Each wall is flat, endless, passes through zero and stands at right angles to its row. A trip goes straight from one point to another. List the walls that it crosses, first one first.
In the rows, zero is written as 128.

Walls:
(1): [ 62 132]
(2): [ 23 150]
(3): [72 26]
(4): [ 94 123]
(5): [ 68 133]
(6): [110 185]
Trips:
[192  53] to [144  74] -> none
[145 138] to [240 128] -> 6

Walls:
(1): [ 72 211 185 171 103 145 197 167]
(2): [176 114  87 116  94 110 112  84]
(3): [ 56 153  69 114  26  97 106 181]
(4): [118 213 119 163 113 146 166 159]
(5): [111  93  48  93 134 161 119  98]
Trips:
[128 144 126 188 158 155 120 100] to [126 167 249 164 134  98 137 148] -> none
[100  73 146  89 172  89  82  92] to [163  84 138 148 214 176 154 129] -> 2
[156 185 108  87 179 113 131 114] to [165  83 109 149 219 133  76  46] -> 4

Walls:
(1): [170 136  83 206 115 178 181 137 157 139 125 118 115 127]
(2): [187 103 116 167 128 200 102  72 105 249 164 138 149 135]
(3): [156  78  82 124 106 137 151 102 133 140  75  97 145 118]
(4): [138 112 150  83  96 132 140 160 140  94 122 109 104 166]
Trips:
[125 171 137 133  85 137 151 126 111 120  94 129 135 160] to [ 96 110 140 123 111 151 154  90 173  76 127 165  77  82] -> 3
[102  95 112 135 135 135 166  88  96 174 120 138  96 123] to [133  81 150 168 133 149 128 113 114 185 145  73 131 153] -> none
[ 51  96  93  80  98 169 160 109 135  79  92 152 130  62] to [113 152 148 162 171 146 161 135  73  85 107 138 108 112] -> 4, 1, 3
[ 68 136 124  74  78 144 115 147 101 125 121 148 144 112] to [135 136  96 137 105  90 137 106 126 175 156 140 176 142] -> 4, 2, 3, 1
[109 160 136 158 121  93 202 151 139 112 159 123 146 154] to [ 84 162  95 163 175 187 119 133  92 112 137 151 154 126] -> 4, 2
[110 175 104 149 126  89 114 124 171 163 110 121  81 208] to [166 112 129  98 159 148 135 144  84  87 140 103 123 160] -> 1, 3

Walls:
(1): [ 83 192 186 131 136 133 117  74 151  65 156 145 133 101 162 119 117 148
 120 186 170 167  63 150]
(2): [145  14 151 203 193 129 113 139 233 111 123 175 125 161 155 121 146 126
 123 171 106 179 223 140]
(3): [210  67 143  96 119  35 156  70 122 153 167 152  90 132 135 102 178 190
 206 140  57 121 105 144]
(4): [146  89  66  59 154 119 100  62 117  52 125  87 152 115 150 170 141  81
 134 174 157 126  51 169]
(5): [198 141 145  95  18  80 121 116  69 192 111 161 160 159 176 117 125 170
 200 117  77 124 178 180]
(6): [152 129  87 148 112 109 127 141 117 167 165  98  93 181  91 135  93 126
  75 140 149 141 145 103]
(7): [159 156 112 134  98 192 172  57  92 163 112 107 111 147 144 176 120 143
 137  20  82 152 105 139]
(8): [ 84 157  79 121  91 153 144 135 152  73  92  81  85 196 130  78 111 141
  52  82 124 141 189 132]
(9): [ 83  77 129 144 126   7 215 111 166  52 198 112 124 160 182  83 146 110
 136 186  76 178 137 118]
Trips:
[166 162 193 139 133  94 187  67  51  58 132 145 111 149 127  87 150 128
 113 136 106 150 206 153] to [174 105 128 174 162  49  69 186 161 167  96  83 184 137 220  91 181  79
 122 158 101 111  57 104] -> 7, 8, 4, 1
[194  95  76 173 109 122 132 177 110 125 165 125  90 174  81 135 111 147
 153 177 139  27 135 115] to [ 57  85 146 127 180  20 131 155  77 201 104  68 129 174  79 187  20 114
 119  50 169  95 119  73] -> 2, 5, 3, 7
[ 89 118  74  72 115 156 146 104 171 162 124 103 182 115  99 152 133  73
 211  97 152 105  99 139] to [ 64 146 111 172 119 120 123 129 142 132 151 165  51 134  54 133  33 115
 124 101  82 154  99 128] -> 6, 8, 4, 1, 9
